Every row gives one point. Each copy is the shape, with its points in the same order, stretched, turned, moved and blurred by noise. Is it also mirrored, or only turned?
In the rows, 128 means zero.

Shape, 8 rows:
[[144 139]
 [132 140]
 [140 106]
 [116 115]
 [130  90]
 [171 138]
 [ 60 182]
 [118 122]]
Copy 1, 8 rows:
[[146 127]
 [146 130]
 [135  95]
 [117 110]
 [124  77]
 [180 114]
 [ 81 210]
 [114 118]]
Copy 1 is: only turned
Copy 2:
[[159 150]
 [143 155]
 [131 107]
 [109 137]
 [108  93]
 [180 128]
 [ 92 246]
 [116 143]]
Copy 2 is: only turned
Copy 3, 8 rows:
[[125 103]
 [118 111]
 [162 108]
 [139 126]
 [177 116]
 [138  81]
 [ 32 169]
 [129 124]]
Copy 3 is: mirrored
Copy 4:
[[116 155]
 [109 145]
 [142 151]
 [133 133]
 [158 142]
 [113 175]
 [ 79  90]
 [128 127]]
Copy 4 is: only turned

Shape (8 x 3):
[[135 111  86]
 [115 105 139]
 [124 116 117]
 [114 197 170]
 [169 120  73]
 [ 89 139 173]
 [139  87  92]
 [111 151  96]]
Copy 1 (8 x 3):
[[ 82 144 153]
 [127 154 128]
 [111 149 143]
 [184 115 162]
 [ 67 118 162]
 [173 156 136]
 [ 78 152 135]
 [116 145 176]]
Copy 1 is: mirrored
Copy 2:
[[115 144 116]
 [151 101 129]
 [130 115 120]
 [ 85  55 116]
 [ 95 162 138]
 [140  61 112]
 [140 147 136]
 [ 92 121  91]]
Copy 2 is: only turned
Copy 3, 8 rows:
[[100 158  97]
 [ 99 102 122]
 [103 125 118]
 [177  87 174]
 [115 172  75]
 [121  76 171]
 [ 86 147  86]
 [116 160 145]]
Copy 3 is: only turned
Copy 4, 8 rows:
[[ 78 112 149]
 [142  93 133]
 [121 113 145]
 [188 198 144]
 [ 62 123 126]
 [196 137 154]
 [ 89  85 136]
 [110 142 169]]
Copy 4 is: only turned

Shape (6 x 3):
[[ 81 126  98]
 [111 129 152]
 [132  76  89]
 [134 130 120]
 [ 69 135 114]
 [135  83 146]]
Copy 1 (6 x 3):
[[171 134  68]
 [107  96 118]
 [213 108 152]
 [133 129 136]
 [148 120  56]
 [147  60 152]]
Copy 1 is: only turned
Copy 2 (6 x 3):
[[104  51 150]
 [105 131 134]
 [168  78 145]
 [128 109 116]
 [ 82  59 153]
 [148 143 140]]
Copy 2 is: only turned
Copy 3:
[[ 77 157  99]
 [ 94 118 136]
 [127 196 133]
 [122 137 119]
 [ 62 138 105]
 [116 155 167]]
Copy 3 is: mirrored
Copy 4:
[[133 103  96]
 [153 139 133]
 [135  74 147]
 [124 124 139]
 [154 118  91]
 [170 111 162]]
Copy 4 is: mirrored

Shape, 8 rows:
[[113 131 158 133]
 [128 161 145 150]
 [186 155 114  63]
 [108 121 145 120]
 [139 145 140 154]
 [ 89 107 105 127]
 [144 136 127 175]
 [112 106 146 126]]
Copy 1, 8 rows:
[[144 135 120 132]
 [149 101  88 144]
 [112 103  69  46]
 [141 134 135 115]
 [124 106  96 146]
 [134 119 168 104]
 [103  97 105 163]
 [121 143 144 122]]
Copy 1 is: mirrored
Copy 2, 8 rows:
[[103 128 150 132]
 [ 83 124 107 143]
 [ 84 155  50   7]
 [124 120 148 118]
 [100 152 107 142]
 [176 100 132 123]
 [127 162 102 161]
 [137 138 161 118]]
Copy 2 is: only turned
Copy 3 (8 x 4):
[[138 149 159 133]
 [164 148 173  98]
 [193 124  70 139]
 [115 152 134 137]
 [155 126 158  96]
 [ 75 149 116 114]
 [145 109 161  74]
 [107 131 132 144]]
Copy 3 is: mirrored

Shape (9 x 4):
[[103 147 128 123]
 [111 130 148 190]
 [109 131 162 141]
 [124  93 115 142]
 [ 94 135 124 119]
 [ 94 167 141 154]
 [194 109 185 177]
 [110 147  92 108]
 [137 118 159 174]]
Copy 1, 9 rows:
[[119 144 129 159]
 [ 83 118  62 157]
 [105 152  99 146]
 [ 98  97 123 107]
 [112 140 143 158]
 [107 146  93 190]
 [134 120  23  74]
 [136 123 157 152]
 [100 118  61 124]]
Copy 1 is: mirrored
Copy 2, 9 rows:
[[108 157 105 117]
 [179 144 134  53]
 [146 158 152 110]
 [150 119 116 135]
 [115 157  96 129]
 [126 166 108  67]
 [178  97 238 100]
 [ 82 138  72 133]
 [174 131 167  85]]
Copy 2 is: only turned
Copy 3 (9 x 4):
[[106 149 141 131]
 [155 168  93 123]
 [114 146  96 137]
 [111 129 119  84]
 [ 90 152 134 120]
 [133 172 129 148]
 [194  94  95 134]
 [103 140 186 114]
 [155 139  91 123]]
Copy 3 is: only turned

Shape:
[[114 149 122 145 113 192]
 [142 183 102 159 101 101]
 [153  91 107 142 165 109]
 [ 97 165 101 116 140 187]
 [103 133 104  92 123 175]
 [138 140  67 139 103 138]
 [130 124 141  92 137 159]
 [ 99 109 137 166 127 113]
 [118  55 150 162 149 112]
 [125 146 158 128 123 167]]
Copy 1, 10 rows:
[[ 95 163  99 137 110 146]
 [196 140 167 109 137 167]
 [137 126  89 118 222 110]
 [125 152  69 121 105 143]
 [111 122  84 109 103 124]
 [141 124 124  71 134 162]
 [108 131  93 128 124  94]
 [115 123 119 186 171 141]
 [ 82 119 101 186 221 114]
 [111 154 112 156 122 111]]
Copy 1 is: only turned
Copy 2, 10 rows:
[[113  95 142 153 164  35]
 [187 101 155 148  93  95]
 [154 141  80 184 131 162]
 [ 93 108 120 171 140   8]
 [ 98 101 109 132 148  47]
 [145  70 109 164 131  93]
 [140 131 103 126 147  81]
 [113 141 160 137 134 137]
 [117 159 128 146 159 188]
 [143 129 144 126 154  62]]
Copy 2 is: mirrored
Copy 3, 10 rows:
[[197 131 167 110 168 142]
 [109 121 140 156 155 164]
 [108 113  80 120  82 121]
 [190 143 152 112 188 114]
 [156 145 139  77 167 121]
 [130 106 106 109 171 152]
 [142 157 138  89 131 127]
 [111  96 136 126  90 117]
 [107  91 110 101  45 106]
 [165 153 173 114 138 138]]
Copy 3 is: only turned

Shape (12 x 8):
[[130 165 144 118 115  84 123  74]
 [101 100 110 154 134 170 130 103]
 [159 122 170 131 180 151 101 172]
 [113  71 146 166 160 145 161 134]
 [120 116 164 149 146 184 145 145]
 [120 168  95 102 122 103 139 120]
 [147 123 161 153 179 142  83 171]
 [150 158 173  43  90 144  75 165]
 [ 95  98 137 125 143 121 145 127]
 [ 92 148 117 115  45 110 126 126]
 [144  92 118 140 130 139 127 121]
 [147  93 131 178 150 156 163 134]]
Copy 1:
[[153 130 109 102 121 128  70 187]
 [128 152 128 175 171 157 126  93]
 [ 84  80 142 144 113 162 142  78]
 [ 87 160 161 150 128 163 130 101]
 [ 99 126 122 150 137 151 143  54]
 [143 125  99 115 161 107 130 165]
 [ 73  81 135 167 115 176 145  89]
 [179  75 101 120 101 136 207  74]
 [117 159 133 137 123 164 152 122]
 [187 190  98 147 107  92 168 153]
 [130 132 157 147 138 137 122 119]
 [ 85 144 158 145 147 129  95 101]]
Copy 1 is: mirrored
Copy 2:
[[182 143 148 132 113 121 165 114]
 [107 115 185 152 129 169 127 160]
 [104  73 133  86 139 134  91  56]
 [ 94 108 155 141  92 154  66 121]
 [119  97 157 123 145 186 104 110]
 [149 101 105 160 147 122 157 103]
 [ 99  60 151  93 112 135  95  74]
 [149 122  86  65 187 164 202  49]
 [113 121 132 155 102 145  98 100]
 [151 131 119 140 104 184 199 145]
 [108 109 145 128 118 142 119 141]
 [109  98 157 125 117 160  75 155]]
Copy 2 is: only turned
Copy 3 (12 x 8):
[[166  67 161 147 112  96 156 115]
 [135 132  69 119 145  88 134 150]
 [137 132  80 168  94 224  83 143]
 [124 151  61 144  96  95  80 136]
 [118 141  54 182 118 149 112 129]
 [112 113 161 114 102 108 181 138]
 [148 118  70 139 101 213  84 141]
 [169 141 164 163 159 225 160  88]
 [138 153 102 123  98  95 123 122]
 [146 125 148  92 153  73 204  67]
 [131 134 108 126 139 108 108 145]
 [100 133  72 154 114 113  86 144]]
Copy 3 is: only turned
Copy 4, 12 rows:
[[156  99  86 156  85  53 129 101]
 [166 129 129  88 120 152 121 128]
 [100 116  71 108 168 193 126 106]
 [127 162 136 113 125 213  73 102]
 [128 103 123 110 131 196 117 114]
 [154  98 125 160 133  89 117 147]
 [127 121  69 105 164 178 140  87]
 [ 61  73 113 117 156  71 162  97]
 [128 145 138 122 124 152  81 109]
 [145  96 186 155 109  87 146 102]
 [126 150 113 122 127 151 131 125]
 [139 144 127 133 116 205 123 124]]
Copy 4 is: mirrored

Shape (14 x 8):
[[139 128 150 118 119 155 119  80]
 [119 117 116 123 147 121 125 163]
 [124 188 157 116 116  95 115 120]
 [106 134  84 110 147 160 136 128]
 [114 127 164  97  90 159 112 153]
 [103 157 178 100 114 108 198 144]
 [111 123  85 129 107 160 132 148]
 [113 116 144  99 121 124 109 168]
 [136 120 167 129 136 154 111 170]
 [198 155 144  99 113 101 120 155]
 [118 117 150 121 108 136 141   7]
 [189 188 153 132 127 121 131 154]
 [122 113 103 115 106 124 108 129]
 [ 93 114 166 130  93 123 123 121]]
Copy 1, 14 rows:
[[102 137 126 140 159 133 136 172]
 [142 121 102 112  96 113 135 116]
 [157 121  98 130 162 126  92 129]
 [113 117 110  91  96 102 127 166]
 [131 101  77 140 165 125 159 136]
 [136  93  66 195 122  99 110 141]
 [ 99 101 115 103 120 108 143 135]
 [165 111  98 127 116 126 155 118]
 [126 134  75 142 144 121 156 113]
 [172 156 106 138 152  75 137 117]
 [ 91 117 156 175 139 158 119 203]
 [136 161  86 144 170  79 101 112]
 [135 112 138 101 123 122 147 134]
 [120  94 112 156 136 156 144 128]]
Copy 1 is: mirrored
Copy 2:
[[144 148 153 171 151 150 127 134]
 [101 100 129 118 120 131 134 134]
 [136 123 172 151 101 104 156 144]
 [132 108 121 121 149 128 105 115]
 [121 119 167 126 162 150 161 136]
 [154 138 147 115 157 109 158 193]
 [121 123 111 114 173 125 137  96]
 [ 91  93 160 118 127 145 147 141]
 [117 108 135 140 125 166 164 142]
 [115 158 162 111  92 143 152 129]
 [146 180 157 202 177 128 105 154]
 [160 152 135 130  92 134 173 130]
 [ 91 124 144 130 144 125 130 108]
 [111 129 152 159 160 130 163 152]]
Copy 2 is: mirrored
Copy 3 (14 x 8):
[[115  88 111  73 117  94 107 133]
 [123 149 148 155 135 118 137 122]
 [119 129 142 108 172  86  47 135]
 [166 125 108 114 129 111 162 103]
 [ 50 121 115  98 157 132 116  72]
 [ 61 210 105  86 142 109  77 149]
 [125 120  93 144 141 153 150  97]
 [ 71 141 135 134 163 117 138 104]
 [ 73 137 169 122 103 140 122  85]
 [ 71 115 123 167  95  71  68 117]
 [136  64  64  27 151  79  97 199]
 [104 133 149 133  77 100  48 106]
 [106  91 106 142 165 119 130 128]
 [ 67 112 121 104 182 133 104 144]]
Copy 3 is: mirrored

Shape, 14 rows:
[[143 125 182 120 112 108 123 183 108]
 [110 122 124 166 135 110 125  69 159]
 [122 134 103 121 143  95 141 136 173]
 [128 127 127 173 167  98 146 127 163]
 [107 123 145 102  90 169 109 188 141]
 [ 96 114  92 107 150  80 150 103 140]
 [126 114 125 107 159  95 100  92 154]
 [120 110 162  59 112 186 118 125 144]
 [147 158 141 143 152  94 162 108 129]
 [108 149 126 139 175 180  86 112  57]
 [147 140 153 123 167 192  94 143  95]
 [144 122 106 143 116 110 148 133 139]
 [140  76 133 109 117 196 110 176 100]
 [ 99 106 145 132 152 116 157 121 156]]
Copy 1 (14 x 9):
[[136 156 149 108 149 164 110 199 131]
 [108  94 147 163  73 112 158 115 112]
 [ 96 124  84 165  82 151 134 165 126]
 [124  93 110 192 107 136 153 170 103]
 [106 168 118 102 143 196 117 140 202]
 [ 76 128  87 154  80 125 158 136  83]
 [ 86 154 127 175  83  95 142 149 101]
 [ 90 190 126 131 136 155  85  85 152]
 [126  93 124 143 109 114 114 170  75]
 [125 145 130 114 202  16 149  84 143]
 [153 164 131 135 187  69 107 112 163]
 [136 119  98 132  80 158 136 153 124]
 [164 201 110 123 167 155 131  92 173]
 [ 96 117 119 179 133 159 139 133 100]]
Copy 1 is: only turned
Copy 2:
[[ 66 118 143 149 115 134  99 122  65]
 [168 149 129 144 140 179 143 134 176]
 [158 160 124 101 138 165  90 153  87]
 [115 153 136 134 148 182  76 172 127]
 [ 92 102 148  74 117 184 174 129  60]
 [212 141 135 125 128 133 103 144 119]
 [174 165 108 165 134 130 131 149 113]
 [ 97  92 107 112 156 145 196 111 119]
 [126 152 146 157 148 134  83 111 116]
 [100 148 209 163 155 124 220 119 108]
 [ 39 146 174 145 167 135 201 144 100]
 [129 151 153 104 105 137 102 146 129]
 [ 37 102 180  90 125 115 184 180 116]
 [122 111 131 141 159 177 101 148 138]]
Copy 2 is: mirrored
